Rows are points. The points of each table are mixes of a few directions, plus a little noise. Count the directions of each table, and those that both share. Where both have some left over, give the other angles between the two spaces (their principal angles), to ten degrees, smallest first.

First, 5 rows:
[[-95  34 -24]
 [ 32 -20  26]
 [-11  -4  14]
 [ 67 -14  -1]
 [  7   7 -14]]
Second:
[[ -1  -7  13]
 [  4  39 -77]
 [ -2 -20  39]
 [  2  23 -45]
 [ -4 -35  70]]
Directions: first 2, second 1, shared 1

First:
[[ 19  -9  -5 -70]
 [-16 -19  27  63]
 [-13 -24 -54 -29]
 [-11  16  24  69]
 [ 21  37   8 -34]]
Second, 8 rows:
[[-33  53   5 -95]
 [ 29 -39  12  31]
 [ -5  -3  -5  23]
 [ 23  17 -60  42]
 [-51  40   9 -38]
 [ 13 -41  54 -21]
 [ 23 -13 -24  44]
 [ -1 -12   9  15]]
Directions: first 3, second 3, shared 2; angles 80

First, 8 rows:
[[ -5  19   7  28   7  21  -1  -2]
 [  5 -11  -3 -17  -2  -1  -5   7]
 [  3  -1   4  -2   4  20  -9   9]
 [  6   3 -14  -2   3  16 -19  14]
 [  3   4 -31  -3  -2 -16 -13   5]
 [  6  -2   1  -6   5  30 -18  17]
 [  3  -3  11  -4   4  24  -7   9]
 [-21  -8  25   5 -18 -95  71 -61]]
Second, 7 rows:
[[ -6  12   6   4 -23 -14 -13  23]
 [  7  19   4   0  10  -1 -12 -24]
 [-74  -6 -13  22 -13  49  47  37]
 [ 31 -11   3 -13  11 -21 -10  -8]
 [ 32  -7  -3   5 -31  -3 -20 -16]
 [-18   7   5  -5  16  -7   7  16]
 [ 27 -13  -2 -13  29  -3   2 -28]]
Directions: first 3, second 4, shared 0; angles 40, 70, 80

First (7 x 9):
[[-22 -22   7  24  17  12  -8   9   1]
 [-24 -24   6  27  18  14  -8  10   1]
 [-14 -14   4  16  10   8  -5   5   0]
 [ 83  84 -21 -95 -64 -46  32 -33  -4]
 [ -7  -8   2   8   6   4  -3   3   1]
 [-14 -14   3  16  11   7  -5   5   1]
 [ -4  -3   1   4   3   2  -1   1   0]]
Second:
[[-41  -8 -31   6 -16 -12  17  -2  -2]
 [ -8 -11 -87  -7  -8   5  13 -21  24]
 [ -2 -17  -7   0 -26   9 -11 -13   0]
 [-40 -38  30  13 -71   5 -18 -13 -24]
 [ 15   2  44   1   0   5 -14   6 -10]
 [ 80  13 -19 -20  37  27 -19 -12  28]
 [ 19  38  33  -1  59 -15  13  28  -1]
 [ -8  -2  -3   1  -3  -2   3   0  -1]
 [-16  23  40   7  28 -21  15  27 -14]]
Directions: first 1, second 3, shared 0; angles 70

First (11 x 12):
[[-33  28  20  -7  33 -58 -20  -7  14  18  25  14]
 [ -4 -31 -32 -35   4  10  -4 -16   6  16   4 -18]
 [ 38  34  29  43 -30   5  14  29 -20 -41 -15  43]
 [  2 -19  -7  13 -22  38   2  -2 -25   0  12 -10]
 [ -6  18  25  23   4  -7  24  30  11 -24 -23  -4]
 [ 61 -17 -60 -55 -54  -4  10  21 -43 -52  30  95]
 [-14  -1  -2 -20  34 -20  -7 -17  38  25 -22 -29]
 [ 19 -20  -9   8  -7  44  -8 -26   3  20 -24 -34]
 [-17   5  25  39  -2  21 -12 -11 -14  18  12 -23]
 [ 24 -18 -18 -12  -1  26  -3 -20  15  13 -31 -23]
 [-71  20  30   3  40 -55   4  19  15   8  31 -12]]
Second, 8 rows:
[[ 21  45   7  27  19  -3   4 -35 -13  66 -26  10]
 [ 13 -36   4   3  35  15   3  46 -21 -16   5 -26]
 [ 17   0 -12 -10 -47  -4  -4 -13   0 -53  54   6]
 [-19  22  20  23   1  -1  -2 -26  18  20  -7 -25]
 [  4 -24 -28 -42  -1   0 -18 -25  28   5  -9  -8]
 [-45  47  21  13  35 -35  12 -12  17  64 -38  12]
 [ 10 -68  -8  -8 -34  52  -4  60 -20 -72  -2  10]
 [ -1  14  -3  -7  -7 -22   8   4  -7 -12  24  21]]
Directions: first 5, second 6, shared 3; angles 40, 70

First:
[[-15  -6 -17 -17  34  12 -46  26 -20 -49 -47 -42   4 -23]
 [ 44 -56 -49 -21 -52 -11  39 -14 -31  -5 -44   6  47   8]
 [ 62 -69  16  -7 -55  -6  50  30  12  39  30  18  45 -34]
 [  1  36 -51 -13  32 -29   7 -10  81 -66 -79  23  64  35]
 [  9  30  18  44  48   6 -16 -17  25  -6  25 -25  -2  26]
 [-17  30  11  23  31  10  -6   7   7  -2   2   4 -12  16]
 [-19  22  25  24  11  13  12  22  -1  23  21  25 -21   7]
 [ -7 -17   2 -32 -23  -6 -35 -33 -29   1  19 -36 -30 -26]
 [  1   5  -7   9 -21  -1  33  -9  -9  19   0  32  -1  25]
 [-26  35  30  34  -4  12  18 -16 -19  47  50  29 -51  26]
 [-33  -9  27 -45  -5   2 -56  12 -15  -3  23 -32 -42 -61]]
Second, 8 rows:
[[-28  23 -35   5  13  13 -12 -24 -14  27   4  -2  23 -15]
 [ 35   7  73  -8 -48 -20  35  10  39  17  -5 -33  36 -74]
 [  4  24  32  10 -16  -4  21  -3  -8  -8 -32 -19  -7  -3]
 [  4 -79 -65 -15  49   5 -47  33  -2 -41  49  62 -57  95]
 [-11   1 -14  10  17   6  -6   2 -27 -31 -21  11 -42  58]
 [ -2  -2 -10  -6  -1   1  -5  -5  11  21  17   0  25 -27]
 [-23  12 -29  12  22  11 -11 -10 -31 -13 -16  10 -25  44]
 [ 20  14  48  -7 -38 -12  25  -1  32  30   1 -30  47 -77]]
Directions: first 6, second 3, shared 1; angles 80, 90
